Every row gives one point. Each copy is the shape, with its points in the same order, stretched, turned, moved and blurred by noise. Some copies are also mirrored. Which?

Shape, 8 rows:
[[ 4.5  2.2  2.5]
 [-1.4  2.6 -1.5]
 [ 2.0  3.7  3.0]
 [-2.2 -6.1 -3.0]
 [-2.7 -3.6 -5.9]
 [ 0.9  2.9 -4.7]
 [ 3.5  0.7  0.2]
 [ 2.3  5.7  0.7]]
Copy 1:
[[-3.5 -2.4  3.8]
 [-1.6  2.1 -0.3]
 [-2.0  0.5  4.7]
 [ 3.3 -3.6 -7.0]
 [ 0.7 -2.1 -7.2]
 [-4.6  0.4 -2.3]
 [-3.4 -2.3  1.1]
 [-4.5  1.8  4.1]]
Copy 1 is: mirrored
Copy 2 (8 x 3):
[[ 3.9 -3.7  4.0]
 [ 4.6  0.8 -0.8]
 [ 4.4 -4.1  0.8]
 [-1.5  5.9  1.9]
 [ 1.5  8.0  2.1]
 [ 7.0  3.7  2.1]
 [ 3.0 -0.4  4.6]
 [ 6.9 -2.2  0.8]]
Copy 2 is: mirrored
Copy 3:
[[-1.7  0.0  5.5]
 [-2.0  3.3 -1.9]
 [-2.8  2.8  5.1]
 [ 6.8 -2.5 -5.0]
 [ 3.5 -1.3 -7.1]
 [-4.0  0.9 -3.6]
 [-1.1 -1.1  2.6]
 [-5.8  3.6  3.0]]
Copy 3 is: mirrored

Shape, 10 rows:
[[-3.7  3.0 -3.1  2.9]
 [ 2.9  1.9 -0.1  0.8]
 [-1.4 -0.4 -0.1  2.0]
 [-2.9  2.7 10.3 -0.9]
 [-3.6  0.8  2.0 -2.6]
 [ 0.6  1.6 -3.4 -0.8]
 [-1.8 -1.1 -4.6 -0.4]
 [-1.4  3.8 -1.8  0.1]
 [-3.9  2.6  8.8 -3.3]
 [-1.2 -3.5 -2.3 -1.6]]
Copy 1 (10 x 4):
[[ -6.6   2.0   0.1   3.4]
 [  1.4   0.9  -0.8   3.1]
 [ -2.2   0.3   1.4   0.5]
 [  1.6 -11.3   4.6   4.0]
 [ -2.3  -5.2  -1.5   1.0]
 [ -1.9   2.3  -3.7   1.6]
 [ -4.3   3.3  -3.1  -1.3]
 [ -3.4   0.4  -2.2   5.1]
 [  0.6 -12.1   2.3   3.5]
 [ -2.4   1.0  -3.0  -4.4]]
Copy 1 is: mirrored
Copy 2:
[[  0.6  -2.1  -5.7  -3.0]
 [  1.2   3.4  -0.2   2.1]
 [ -0.1  -2.5  -1.9   0.6]
 [-12.5   1.0  -2.8   2.7]
 [ -5.3  -0.4  -1.0  -3.1]
 [  2.8   1.5  -0.3  -2.6]
 [  3.5  -2.1   0.0  -3.6]
 [ -0.7   1.4  -2.8  -2.7]
 [-12.9   1.4  -2.5   0.6]
 [  1.9  -2.7   2.5  -2.7]]
Copy 2 is: only turned

Shape:
[[  3.0   2.5  -2.3   1.2]
 [  1.3   5.0  -2.3   0.2]
 [  0.6   2.1  -4.3  -4.5]
 [  2.7   5.5  -1.2  -0.3]
 [ -0.8  -3.2  -1.7   2.8]
 [ -4.1   4.1   0.8   0.1]
 [ -0.1  -5.2   3.4 -12.6]]
Copy 1 (7 x 4):
[[  1.2   3.5  -0.2  -0.6]
 [ -1.5   3.3  -0.3  -2.3]
 [  1.1  -0.8   1.6  -3.7]
 [ -2.3   3.4   1.5  -1.2]
 [  3.6  -0.7  -4.2   0.4]
 [ -4.5   0.6  -3.4  -0.3]
 [  1.7 -12.3   6.0   3.8]]
Copy 1 is: only turned
Copy 2:
[[ 3.0  2.3 -3.1 -0.9]
 [ 2.8  4.3 -0.4  1.4]
 [ 4.3 -0.3 -2.5  4.3]
 [ 4.1  4.8 -0.1  0.5]
 [-1.0 -2.4 -2.9 -1.9]
 [ 0.1  1.6  2.7  2.4]
 [ 8.2 -9.7  1.4  3.8]]
Copy 2 is: mirrored

Shape (12 x 6):
[[-1.5  2.5  3.7  0.5  3.0 -2.5]
 [ 5.1  3.0  2.0 -5.0 -2.7  3.1]
 [ 1.2 -1.0 -0.8 -2.6 -2.3 -1.5]
 [ 5.5 -0.3 -5.3 -1.1  0.0  3.8]
 [-1.9 -0.2 -0.3  0.5  5.1  1.6]
 [-2.7  2.9  1.1  1.0  0.1 -1.5]
 [ 4.1 -5.9 -1.7 -3.2  1.9  3.6]
 [ 0.5 -5.7 -4.8  5.3 -1.9 -3.6]
 [-1.2 -5.4 -1.8 -4.0  6.0  3.2]
 [ 6.8 -6.3 -0.3 -1.6  7.4  2.0]
 [ 7.0 -3.2  2.9  5.3  3.6  0.3]
 [ 3.4 -3.1  0.6  5.5 -2.3  0.1]]
Copy 1:
[[ -2.1   0.4   4.3   0.4   2.2  -2.8]
 [  2.9   4.1   0.9  -6.8  -1.4   6.8]
 [  1.3   0.4  -0.5  -2.7  -3.7  -0.2]
 [  1.3  -2.3  -5.3  -4.9   0.1   8.0]
 [ -4.2  -2.5   1.1   0.4   0.9   1.8]
 [ -0.9   2.0   1.4   1.9  -0.3  -1.8]
 [  0.1  -5.3   0.7  -5.6  -3.2   6.4]
 [  2.6  -7.0  -2.6   3.4  -2.7  -3.8]
 [ -6.1  -4.9   1.2  -3.2  -3.3   3.5]
 [ -1.5 -10.2   2.3  -7.5   2.5   5.5]
 [  4.4  -9.7   4.8  -2.4   5.0   4.1]
 [  5.7  -5.0   2.2   1.5  -0.3   2.1]]
Copy 1 is: only turned
Copy 2:
[[ 2.5  0.0  2.0 -0.6  5.0 -3.0]
 [-6.5  2.1  5.2 -3.7 -1.0 -1.0]
 [ 0.6  0.3  0.7 -4.6 -0.2  2.2]
 [-1.8  0.9  2.5  0.2 -6.3  0.7]
 [ 1.1 -1.4 -1.6  2.8  0.9 -3.0]
 [ 3.0  3.0  0.3 -1.5  4.2 -1.0]
 [-3.6 -4.6  0.8  0.4 -4.3  2.5]
 [ 8.0 -1.2 -2.0  1.2 -1.5  6.5]
 [-2.3 -5.2 -4.0  0.8 -1.8 -0.6]
 [-0.8 -8.2  4.1  4.4 -4.3 -1.0]
 [ 3.0 -3.9  7.5  6.3  0.2  1.1]
 [ 3.7  0.5  3.9  3.1  0.5  5.1]]
Copy 2 is: mirrored

Shape (9 x 6):
[[ 0.0 -4.3  2.6  5.1  2.7  3.6]
 [-2.1 -4.4  1.1 -6.7 -0.2  1.1]
 [ 0.9 -2.1  0.2  4.7 -4.8  2.8]
 [ 7.3  3.8 -2.1 -3.0 -5.3  3.5]
 [-4.2  3.4  0.9  3.8  1.8  2.5]
 [ 3.4 -2.9 -1.7  0.9 -6.1  7.3]
 [-3.6  7.1  0.4 -7.0 -1.9  0.4]
 [-2.7 -4.1 -1.7  0.5  2.6 -1.3]
 [-1.5 -1.3 -5.1 -2.9 -2.0  3.1]]
Copy 1 (9 x 6):
[[ 1.6 -5.9  0.4 -0.9 -4.1  1.8]
 [-3.5  2.5  1.4  2.1 -1.3  2.6]
 [ 2.8 -2.2 -4.4  2.6 -5.1 -0.8]
 [ 4.6  3.2 -8.5  5.1  1.8 -1.9]
 [ 2.9 -4.3  2.2  3.9 -0.5 -1.9]
 [ 3.1 -0.9 -8.7  6.1 -3.8  1.4]
 [ 1.7  5.0  1.3  7.4  2.8 -2.7]
 [-5.4 -2.9  3.0 -2.2 -2.9 -1.3]
 [-3.8 -0.2 -2.9  4.2 -1.3 -1.0]]
Copy 1 is: only turned
Copy 2, 9 rows:
[[-1.4 -2.2  8.3  3.9  1.3  1.7]
 [-0.9 -3.4 -2.2  1.4  3.1  7.9]
 [ 2.4  0.8  3.2 -0.9 -1.6  1.7]
 [ 6.0 -0.6 -7.3 -1.9  2.0 -2.3]
 [-5.5  4.7  4.9  1.6  3.5 -0.7]
 [ 6.4 -0.3 -1.1  2.3 -1.6  1.3]
 [-3.9  5.8 -6.3 -2.9  6.6  2.1]
 [-4.7 -4.6  3.7  0.8 -1.9  3.3]
 [-0.2 -0.6 -3.7  2.4 -2.0  1.1]]
Copy 2 is: only turned

Shape, 11 rows:
[[ 4.0  8.3  3.7  0.6 -0.5  1.2  2.6  4.9]
 [ 6.1  4.5  3.1 -2.2 -4.1  5.1  5.4  0.0]
 [-1.5 -1.1 -3.2  1.5  3.8 -0.4 -3.4 -1.6]
 [-3.2  1.9  0.9  1.8 -1.9  0.4 -6.1  4.8]
 [-3.4 -3.4  2.1  1.6  2.7 -3.8 -0.7 -3.2]
 [ 0.1  4.3 -2.9 -1.1 -0.3 -3.2 -0.6  2.2]
 [-1.9  4.5  0.8 -1.0  3.2  3.7  1.0  5.2]
 [-0.4  5.7  2.7 -3.2 -4.7  2.5  9.2 -2.0]
 [ 2.7  7.0  6.1 -5.7 -1.1  0.3  4.2 -3.3]
 [-2.6 -5.1 -0.1  2.6  2.9 -5.5  0.0  0.7]
 [-4.8 -1.0 -1.1  7.5  3.6 -4.0 -2.4 -3.7]]
Copy 1 (11 x 8):
[[ 3.9 -4.7  1.5  5.1 -3.0 -2.1  5.3 11.0]
 [ 5.5 -7.8  2.2  0.5 -0.8  3.3  4.2  5.6]
 [-0.3  2.8  0.2  1.4 -1.5 -3.0 -0.6 -1.4]
 [ 3.0  5.0  4.6  0.4  1.2 -5.4  1.9  7.2]
 [-5.7  1.7  1.2 -1.1  2.9 -2.5 -0.8 -4.8]
 [ 3.3 -0.6  0.4  1.9 -3.1 -5.2  0.7  3.9]
 [ 3.1 -0.3  2.1  5.3 -2.2 -0.9 -0.5 10.0]
 [ 0.9 -8.6  2.7 -3.8 -2.7  1.6  2.0  5.4]
 [-0.9 -9.2  7.0  0.7 -1.1 -2.0  2.8  2.6]
 [-4.6  1.8 -4.4 -1.2  3.2 -3.8 -0.3 -2.2]
 [-6.0  5.1 -2.3 -2.1 -2.2 -3.4  0.5 -2.2]]
Copy 1 is: mirrored
Copy 2:
[[ -0.7   1.6   4.9  -4.4  -4.3  -0.3   5.9   3.8]
 [ -2.4   1.4   4.4  -0.5  -8.6  -0.1  -0.8   0.4]
 [  2.9  -0.8  -2.8   0.0   2.1   0.1  -2.2   2.2]
 [  0.5  -5.4   1.6  -2.6   2.6  -0.8   4.4   1.7]
 [ -1.1   0.7  -1.8  -0.3   3.1   0.5  -1.0  -4.3]
 [  0.1   0.5   0.5  -5.6   0.0   0.4   0.1   4.8]
 [ -2.0  -0.8  -2.0  -2.0  -2.3   0.6   6.5   4.9]
 [-11.4   3.3   2.1   1.6  -5.4   0.6   1.5  -0.1]
 [ -7.1   4.0   5.2  -2.2  -4.0   7.4   0.5   0.3]
 [  1.1  -1.0  -3.4  -3.1   2.6  -3.5  -0.7  -4.0]
 [  2.2   1.0  -2.5   1.9   5.7  -4.5   1.3   0.6]]
Copy 2 is: only turned

Shape (13 x 8):
[[ 3.5 -0.7  1.4  5.1 -3.7  3.7 -1.2 -0.1]
 [-2.2  5.8 -5.6 -2.3 -1.0  1.4 -3.6 -6.8]
 [ 2.7  1.1  0.8  0.9  3.4 -1.0 -5.8  2.5]
 [-0.7  0.7  4.2 -1.7 -3.2 -4.9  1.5 -2.7]
 [-0.8  2.8  1.7 -2.3 -1.8 -1.0 -5.5  0.9]
 [-4.9 -2.4  0.8  0.5  2.5  0.8 -0.5 -4.6]
 [ 0.4 -1.2 -5.8  0.5  7.6  3.5 -4.2  3.7]
 [ 0.0  2.0  0.4  7.6  2.7 -3.6 -0.7 -7.1]
 [ 1.2  3.4 -4.7  2.3 -1.9  5.3  1.8  0.3]
 [-2.1  4.4  2.7  8.4 -0.1 -1.5 -4.8  2.9]
 [-0.1 -3.0  0.5  1.2 -0.1 -6.0 -5.4  3.6]
 [ 0.8  1.1 -4.7  8.1 -0.9  0.5  3.8 -5.1]
 [ 2.0  0.0 -0.9  7.6  1.2  0.5  1.0 -4.4]]
Copy 1:
[[-0.1  1.8  0.5  1.0  1.4 -5.3 -2.3 -5.0]
 [-1.0  3.5 -5.9 -1.6  1.7 -7.8  7.0  3.8]
 [ 3.1 -5.1 -1.5  2.1 -5.8 -0.4  3.1 -1.3]
 [ 3.0 -3.0 -2.2 -1.3  3.6  0.3 -1.0  0.4]
 [ 5.2 -2.9 -3.2  2.4 -1.7 -3.5  3.4 -0.1]
 [-0.1  6.7 -3.0 -4.3  0.8 -3.3  0.1  1.6]
 [-1.3  2.6 -0.4  3.7 -6.7  0.4  5.6 -0.3]
 [-1.8  1.3  1.0 -8.6 -0.8 -5.8  0.2  2.0]
 [-2.4  5.6  0.9  2.0  2.2 -5.2  5.4 -1.6]
 [ 5.7 -0.2  5.2 -0.9 -3.8 -7.2  1.4  2.1]
 [ 2.1 -3.1  0.9  1.9 -3.9  0.2 -3.1  1.0]
 [-6.7  6.7  3.3 -4.8  3.3 -7.7  0.4  0.4]
 [-3.5  4.2  1.8 -4.3  0.0 -5.8 -0.5 -1.7]]
Copy 1 is: mirrored
Copy 2 (13 x 8):
[[ -0.5   4.1   4.4   0.4  -0.8  -0.7  -2.9   7.1]
 [ -1.0  -3.1   2.2  -5.9  -1.5   8.7   0.6  -0.4]
 [  1.5   2.8  -2.9  -2.0  -7.8   0.6   0.8  -1.2]
 [  5.1  -4.9  -3.4   4.2   3.5   2.4  -3.0  -0.1]
 [ -0.8  -4.9  -4.5  -2.0  -3.7   0.1  -1.5  -0.1]
 [ -2.4  -1.2   3.7   3.4  -1.6   2.8  -0.6  -4.8]
 [ -3.0   7.6   3.4  -3.4  -7.5  -0.5   5.7  -2.3]
 [  5.9   2.5   4.1   3.7  -4.7   8.9  -1.8   0.7]
 [  0.6   1.5   8.3  -2.9   0.2   1.2   2.6   6.2]
 [  3.2  -2.9   1.3   0.1 -11.0   0.7  -2.5   5.4]
 [  0.1  -2.3  -8.2   3.0  -7.3   0.4   0.9   1.6]
 [  3.8   4.2   9.6   1.7  -0.6   6.6   1.3   6.6]
 [  4.0   5.9   6.6   2.4  -3.1   5.3  -0.8   3.4]]
Copy 2 is: only turned
Copy 3 (13 x 8):
[[-1.9 -2.9 -3.9  0.7  2.1 -3.2  2.1 -0.6]
 [-7.1  2.4  2.6 -6.5 -0.5  5.1  1.2  3.9]
 [-1.1 -0.4  0.3  2.3 -0.6  0.9  5.4  4.1]
 [-2.6 -4.1 -1.5  1.7 -3.7  3.7 -4.7  3.5]
 [-6.0 -2.1  0.0  0.6 -1.0  6.8  3.7  2.6]
 [ 2.9  2.0 -0.3  0.4 -0.8  5.1 -4.1 -1.8]
 [ 2.2  3.9  4.6  0.9  0.6 -2.9  7.2 -0.4]
 [ 4.0  0.0 -1.4  0.1  1.3  0.0 -4.6  6.5]
 [-5.2 -0.4  1.6 -1.9  2.6 -5.8  2.4 -1.0]
 [ 0.2 -4.3  0.1  3.7  5.1  2.5  1.9  3.3]
 [ 3.0 -5.0  0.8  1.5 -2.5  3.0  2.6  2.8]
 [ 2.2 -0.9  0.1 -2.2  2.4 -7.8 -4.0  2.5]
 [ 3.1 -0.2 -2.0  0.2  2.0 -4.9 -2.0  2.6]]
Copy 3 is: only turned
